Each row of a before or after table is a point. One or more steps were done to the points. Then noise was added and the rows were shuffled. The steps act on columns, c1 being the first. Write out the steps. A step turns or swaps two columns, mirrors them in a line or flattens them onto one, adds a multiple of one to another, or multiplies or shifts one. Angles are multiples of 10 degrees, from the lower column toward the higher: turns from -170 to 170, lines from 10 to 170 but not 90. Use the fewest steps. Two steps may share a column if one is a turn and the other turns, adds or multiplies; they go together, in the order done. Otherwise the lowest column goes first.
In the rows, zero is written as 128.

Before (14 x 2):
[[151 145]
 [193 177]
 [138 153]
 [ 97  87]
 [125  99]
 [171 118]
 [ 89 112]
 [ 78  82]
 [146 129]
 [123 158]
 [ 78 127]
 [107 137]
 [119  95]
 [190 101]]
After (14 x 2):
[[130 109]
 [123 174]
 [158 137]
 [109 108]
 [ 88  57]
 [158 145]
 [162 166]
 [164  71]
 [165 186]
 [115 147]
 [147  91]
 [116 104]
 [ 98 131]
 [137 169]]
Steps: mirror c1 and c2 in the line at 140 degrees

Before (8 x 6):
[[ 79 114  85 181 159 117]
 [139 105 123 159 139 103]
 [ 98  90 144  96 156 101]
 [108 123 178 145 191 115]
 [170 112 117 237 147 150]
 [ 77 156 137 135 102 148]
 [142 110  90 139 108 190]
 [161 136 120 102 140 148]]
After, 8 rows:
[[138  91 164  96 158 103]
 [ 78 114 168 180 161 116]
 [ 94 110 111 139 108 190]
 [124 104 116 160 139 101]
 [128 158 178 132 105 147]
 [128 135  92 104 136 145]
 [122 110  85 238 145 149]
 [174 121 156 146 190 117]]
Steps: turn c1 and c3 by -80 degrees

Before (14 x 11):
[[138 139  86 124 138 152 105 144  79 173 105]
 [119 103 171 113 182 156 133 166 127  44 126]
 [129 130 172 111 151 186 116 141 170  50 146]
 [137 109 161  77 101  73 109 139 186  75 112]
 [119 150  89 108 188 121 116 120 112 174 163]
 [129 144 146  72 138 109  89  94 164  50  87]
 [146  92  80 121 147 158 104 101 143 141 153]
 [151 150  91 169 150 114 100 127 144 126 135]
 [ 92 121  86 158 166 138 129 114 131 162  88]
 [141 114 187 106 144 104  52 116 181 102  96]
 [163 132  89 142 153 126 116  90  95 140 146]
 [127 118 227 112 120 143 134 100 167  52 138]
 [ 81 104 157 129 143 152  95 133 111  51 162]
 [121 156 157  90  99 120  87 123 181  83 130]]
After (14 x 11):
[[130 135 176 119 148 191 110 143  51 172 142]
 [121 102 176 137 177 159 112 169  41 127 121]
 [136 137  87 105 140 155 123 144 168  77 106]
 [124 121 225 138 120 141 115  99  54 170 140]
 [149  94  79 107 147 156 120 105 140 141 153]
 [152 152  92  95 151 116 163 128 127 145 136]
 [137 106 162 119 100  71  72 141  75 184 113]
 [120 153 159  97 100 119  84 123  82 180 133]
 [140 114 187  57 144 102  91 114 103 183  95]
 [162 132  88 116 152 127 144  90 140  94 143]
 [ 96 122  84 128 163 141 156 112 163 134  88]
 [120 153  91 118 188 122 109 124 173 112 164]
 [ 82 107 160  95 143 151 122 134  48 107 163]
 [125 142 143  96 136 111  66  94  52 164  89]]
Steps: mirror c4 and c7 in the line at 50 degrees; swap c9 and c10

Before (9 x 18):
[[128 126 162 202 167 146  81 128  79 142 158 139 125  78 139 129 130 116]
 [151 119 200 102 166 170 146 122 117 135 127  57 130 216 145  97 120 111]
 [129 169 152 139 149 152  73  88 116 121 166 168  98  82 175 114 132 120]
 [120 170 161  95  28 117 149 125 128  93  98 117 154 140 114 134 123  84]
 [122 147 117 117  47  96 139 169 113 116 117 139 128 125 120 152 154 144]
 [125  87 138 143 130 171  71 119 119 147 170 113 117  86 136 157 122 123]
 [106  98 164 145  33 152 167 222 152 127 106 124 102 118  98  50  92 106]
 [185 141 151 101 106 124  94 136 169 153 116  78 170 189 128 160 117 131]
 [ 96 121 147 130 129 144  97 148 102 137 165 137 166 101 138 138  93 137]]
After (9 x 18):
[[130 122 161 203 166 149  77 130  79 161 152 143 124  80 140 129 133 120]
 [100 118 148 132 127 148  95 145 102 145 164 168 156 100 140 139  89 138]
 [185 142 152 100 104 124  95 137 167 175 117  19 157 188 130 158 116 133]
 [148 123 198 102 163 172 146 122 115 141 130  33 130 217 140  98 119 109]
 [121 151 115 117  48  95 139 168 114 101 120 145 127 126 117 154 153 148]
 [118 174 160  96  28 116 146 129 126  57 101 126 146 139 113 129 118  81]
 [133 170 151 138 150 153  68  88 118 116 169 169 103  81 172 116 131 121]
 [108 100 162 145  37 153 167 225 152 124 109 144 105 118  95  52  95 105]
 [124  88 135 145 131 172  72 119 119 165 168 115 123  88 134 153 120 121]]
Steps: add -1 times c1 to c12; multiply c10 by 2; multiply c13 by 0.7

Before, 10 rows:
[[120 147 121 131 125 121 138 153 117 116 147 143 166 109  70 117 112 122
  136 122 161 149 132 114 127 148 125 160 144 119 131 123]
 [131 138 172 144 137 121 118 188 110 128 118 132 132 152 125 127 125 121
  143 140 165 127 116 173 112 148 114 143 148 117 115 129]
 [161 143 129 145 140 124 105 145  98 113 122 122 166 149 147 111 114 138
  120 137 124  96 110 129 118 138 104 106 103 129 124 123]
 [127 147 116 147 148 140  96 165 115 120 133 135 153 148 143 129 129 111
  133 126 123 138 106 150 132 138 144 137 137 113 120 119]
 [128 188 116 147  83 123 159 139 117 141 131 107 165 117 139 132 134 134
  133 140 128 119 106 139 116 118 147 153 145 249 142 141]
 [146 132 171 127 141 140  97 146 146 121 128 126 167 142  95 128 134 128
  130 144 137 146 134 156 125 143 124 105 161 117 115 115]
 [130 144 114 138  83 137 111 130 118 142 115 127 143 134 145  96 123 153
  120 120 145 121 110 116 111 145 129 148 136 112 124 122]
 [128 141 115 137 113 125 118 131 200 110 115 142 154 149 148 119 123 135
  133 148 160 120 145 132 111 109 126 113  47 160 139 121]
 [146 167 115 137  75  95 131 134 151 118 121 143  83 152 102 110 139 128
  141 139 155  13 105 149 109 152 107 132 164 164 115 133]
 [129 132 170 105 135 129 147 132 166 195 226 133 136 151 138  86 132 136
  136 103 135 121 184 138 118 140 116 108 146 156 122 132]]
After, 10 rows:
[[126 189 115 146  83 135 159 112 118 140 129 106 141 119 143 133 133 134
  132 141 129 120 105 116 127 119 147 153 140 250 165 143]
 [128 145 114 139  84 147 112 114 117 142 117 126 127 133 136  95 122 151
  123 121 148 120 109  96 136 148 128 151 131 110 145 125]
 [159 142 130 147 138 132 106 109  96 113 121 123 124 147 136 113 112 139
  121 137 124  95 108 101 119 138 104 107  99 128 166 123]
 [128 146 113 149 149 144  97 108 112 119 133 134 122 147 132 129 127 113
  130 126 126 140 105 120  98 138 142 138 132 114 154 120]
 [129 141 115 135 112 121 119 114 198 110 115 142 139 150 123 120 123 134
  136 147 160 122 145 112 137 108 128 112  47 159 155 121]
 [145 130 170 128 143 123  99 112 145 121 126 129 113 140 105 128 134 128
  129 143 137 144 135 132 116 142 125 103 172 118 166 114]
 [132 136 171 144 137 125 119  76 109 129 119 132 114 153 136 129 125 121
  141 141 162 127 115  96  90 146 114 143 147 116 132 128]
 [145 167 115 135  75  95 131 108 150 119 120 145 114 151 139 110 140 128
  142 138 157  14 103 123 133 151 111 131 170 164  83 131]
 [120 146 120 129 126  90 137 110 115 119 148 142 129 109  96 119 114 122
  136 123 161 150 130  88 110 148 125 161 166 119 165 122]
 [129 129 172 105 136 139 148 120 166 196 228 133 124 152 137  86 132 136
  134 100 134 120 185 123 132 137 116 107 142 156 135 134]]
Steps: turn c15 and c29 by -20 degrees; turn c6 and c15 by -40 degrees; turn c8 and c25 by -130 degrees; add 1.5 times c8 to c24; swap c13 and c31

Before (14 x 64):
[[144 111 106 165 161 119 107 121 102 136  53 113 121 127 142 141  92 123
  162 143 121 173 146  91  88 134 113 173 157 100 149 194 194 129 158  97
   82 110 102 115 184 104 172  98 131 179 165 133 183 122 112 170  99 136
  119 108  93 130 123  89 152 133 112 146]
 [ 93  99 108 145 173 111 127 138 122 150 118 173  62 105 111 105 136 151
  109 139 152 141 130 108 128 104 125 145 133 134 146 156 139  86 148 110
  105 135 114  81 126 132 172 159  55 168 151 161 127 138  94  85  85  94
  125  64 145 121 107 159 161 148 104 112]
 [156 108 117 144 115 169  51  97 139 153 119  70 136 150 124 148 158  81
  115 120 120 169 161  98  88 168 110 165 135 133 134 163 122 148 139 140
  142 111 151 106 162  68 161 188 175 136 142 146 120 102 110 113 158 109
  170 121 147 155 157 136  96 132 149 155]
 [125 129 103 121 155  89 133 103 114 168  83 133  87 135 137 115 152 117
  170  88 114 195  61 103 169 130 127  65 125 144 147  82 172 134 125  94
  169  91  83 101 129 196 122 144  80 131 155 168 146  53 126 131 167 134
  192 117 135  66  65 101 121 131 104 107]
 [135 170 201 159  77 159 158  77  96 153 119 111  97 102 152  84 120 125
  105 112 145 180 166  95 170  77 111  98 160 162 114 178  89 129 171 122
   75 132 111 155 149 112  94 110 128 191 175 157 158 121  85 148 180  63
  160 107 118 152  99 113 158  93  70 185]
 [132 144 168 110 144 129  92 144 130 170 145 129 118 167 182 157 154 135
  157 206 126 120 110  87 140 118  92 109 129 140 184 146 170 105 128 120
  124  71 110 153 143 142 144 114 147 125  81  88 141  81 102  49  71  92
  124 162 158 118  87  92 186  96 177 178]
 [129  96 174 102  88  87 107  57 133  78 106 110 156 114 182 183 200 114
  180 113 177 189  86 130 101  73 145 153 123 159 181 157 176 135 150 134
   91 146  91 147 129 140 166 197 157 143 147  96 143 134  99 127 117 147
  142 153  87 146 126 122 106 171 108 142]
 [104 131 119 206  83 121 109 133 118 178 125 139 170 139 129  93 157 118
  134 172 135 167 135  86 162 121 125 116  82 121 171  83 170  46 126 108
  158 154 125  98 122 100 136  53 155 136 118 147 126 159 114 145 133  87
  165 118 174 181 168  60 116  53 142 146]
 [121  86 125 132 115 133 141 154  64 158  94  88  96 178 174 164  77 153
  136 111 152 171  54  92 142  91  76  97 127 128 133 186 128 173 211 114
  106 156  98  66 139 121  80 163 127 168 164 103 162  95 104 155 154  60
  178 153  62  95  95 100 148  46  67  86]
 [110 113 110 122 103 170  68 142  71 114 119 111 183 176  97  74 169 151
  140 105 116 144 149  80 139 118 135 110 166 156 125 131 126 126 112 125
  164 119 106 115 157 184 155 127 143 151 156 107 151 149 138 101  81  86
  161 127  87 169 114 136 125 186  33 145]
 [140  35 140 202 101 129 110 171  99 106  79  87 144 109 159 100 182  86
  136 111 174 118 147 193 187 126  88 106 143 138  94  96 109 118 109 183
  134 125 147  74 126 130 129 168 157 180 158 156 128 101 122 145  95  88
  203 147 114 164  69 115 147  65 116 160]
 [163 124 109 154 109 144 180  93 104  86 153 115 134 142 127 121 196 131
  109  81 122 133 100 125 166 159 130 126 193 192 131 142 121 163  93 182
   95 131 138  92  86 222 118 152 139 118 149 148 117 136 143 163  99 135
  102 145 106 153 127 135  75  95 154  86]
 [148 141 112  96  85 106  59 123 143 103 170 159 161 108 127 130 141 164
  218 113 125 151 100 162 135 114 181 127 132 127 183 190 124 107 172 135
  192 113 129  51 121 156  86 169 144 180 130 133 139 118 131 151 148 180
  153 170  85 117 120 153  91 141 130 110]
 [152  75 145 132 137 105 132 144 107 160 100 119 105 159 126  59 137 124
  219 127 108 119 159 144 182 123 115  80 154  73 146  86 146 174 142 118
  134 147  82 183 189 106 108 109 121 128 146 161 190  84  83 116 105  93
  140 120 120 195 132 107  98  84 115 117]]
After:
[[161 125 124 151 108 143 180  95 102  83 153 116 134 140 126 146 194 134
  108  81 120 133  99 127 169 161 130 105 195 193 130 142 122 160  93  85
   95 146 137  91  88 220 116 150 139 116 150 147 156 138 141 162 101 135
  103 146 139 155 127 136  73  96 153  88]
 [111 114 134 123 102 170  66 140  73 115 119 111 186 178  97 195 170 173
  138 106 114 143 148  80 140 119 135 153 168 158 125 131 127 125 112 134
  166 145 103 115 156 184 155 125 142 152 158 108 143 148 138 102  81  86
  160 128 126 171 113 137 126 184  32 144]
 [146 141 140  97  88 107  61 123 145 104 170 163 160 109 124 155 138 174
  220 110 126 152  98 163 136 110 182 133 130 126 184 191 121 107 172 127
  191 150 128  51 123 154  88 166 143 178 132 129 140 118 131 149 152 181
  153 168 162 117 119 151  93 140 130 111]
 [ 95 100 120 144 172 110 125 139 123 152 117 176  61 106 110 134 135 181
  109 139 152 142 129 110 128 103 126 121 131 134 144 157 139  88 147 150
  103 147 110  83 127 134 172 160  56 167 154 161 117 137  94  83  86  94
  128  63 101 120 108 160 162 149 106 110]
 [106 131 100 205  84 119 107 134 121 176 127 140 169 140 130 127 157  60
  136 170 131 170 135  88 165 120 124 145  85 121 170  84 170  48 124 139
  159 134 126  98 123 101 135  52 155 137 120 149 113 158 115 145 134  87
  165 118  69 181 168  62 119  54 142 147]
 [138  36 133 201 103 129 111 171  99 107  80  86 145 109 159 158 180 173
  136 110 174 121 148 193 186 123  89 125 143 137  94  97 109 118 109  81
  137 117 147  73 126 132 129 169 155 180 157 156 160 105 122 143  94  85
  203 145 122 163  68 114 147  64 115 160]
 [123  84 100 133 117 133 140 154  63 160  93  86  96 179 174 144  78 204
  134 109 150 174  54  96 142  91  74 172 125 127 134 190 129 173 212 139
  105 127  97  63 139 120  79 164 129 167 165 103 144  96 104 153 154  62
  178 155 204  93  96 102 148  46  67  86]
 [132 172 136 161  77 159 160  80  96 152 115 112  98 100 153 169 117 168
  108 114 144 181 167  95 171  78 113 163 158 163 115 180  86 129 172 136
   75  54 111 156 146 112  95 110 131 194 176 159 148 120  85 149 182  59
  159 107 109 152  98 112 154  90  71 186]
 [151  75 113 134 135 104 132 144 106 158 100 120 104 159 130 184 137 117
  217 127 109 116 160 141 184 119 116 193 152  74 144  87 145 174 142 149
  133 111  81 184 193 104 107 109 121 126 144 162 169  86  81 115 104  93
  141 120  89 195 133 108  97  85 114 118]
 [143 112 141 164 160 120 105 122 101 138  54 116 121 126 141 141  93 128
  162 141 120 173 148  93  89 132 116 119 157  98 148 195 195 128 157 202
   82 153 101 116 185 102 170  98 133 181 164 132 152 120 114 171  98 138
  119 108 163 132 124  89 150 131 109 148]
 [124 130 161 118 154  89 132 102 114 168  84 135  90 136 137 135 154 210
  169  89 117 194  61 103 172 131 125 201 123 143 145  81 172 134 124 130
  169 158  82 102 128 197 121 145  80 129 153 169 118  54 125 131 168 135
  191 115 114  64  68 102 120 128 107 104]
 [133  95 118 104  90  88 108  57 135  79 108 113 155 111 184 112 201 118
  179 114 176 190  84 131 102  74 145 108 121 161 181 153 178 135 150 143
   90  81  92 147 130 141 168 198 158 140 145  96 144 135  99 128 118 145
  145 151 198 145 124 120 105 173 108 141]
 [155 109 144 143 116 168  53  93 139 153 120  70 135 147 123 101 159  40
  115 122 121 170 162  96  87 168 109  86 133 134 131 164 123 150 137 133
  140 145 153 104 164  61 160 187 176 134 143 145 132 102 111 113 160 109
  170 121 125 154 154 135  94 132 150 155]
 [135 142 189 113 143 128  93 144 132 169 143 128 119 167 183  86 152 198
  158 204 125 120 108  87 137 118  97 149 129 143 184 144 169 107 130 132
  124 100 106 153 143 141 145 109 147 126  81  87 135  79 100  50  72  92
  124 163 124 117  87  95 186  96 175 177]]
Steps: mirror c3 and c38 in the line at 140 degrees; turn c16 and c57 by 140 degrees; add -1.5 times c59 to c18; turn c36 and c49 by 40 degrees; turn c28 and c36 by 150 degrees
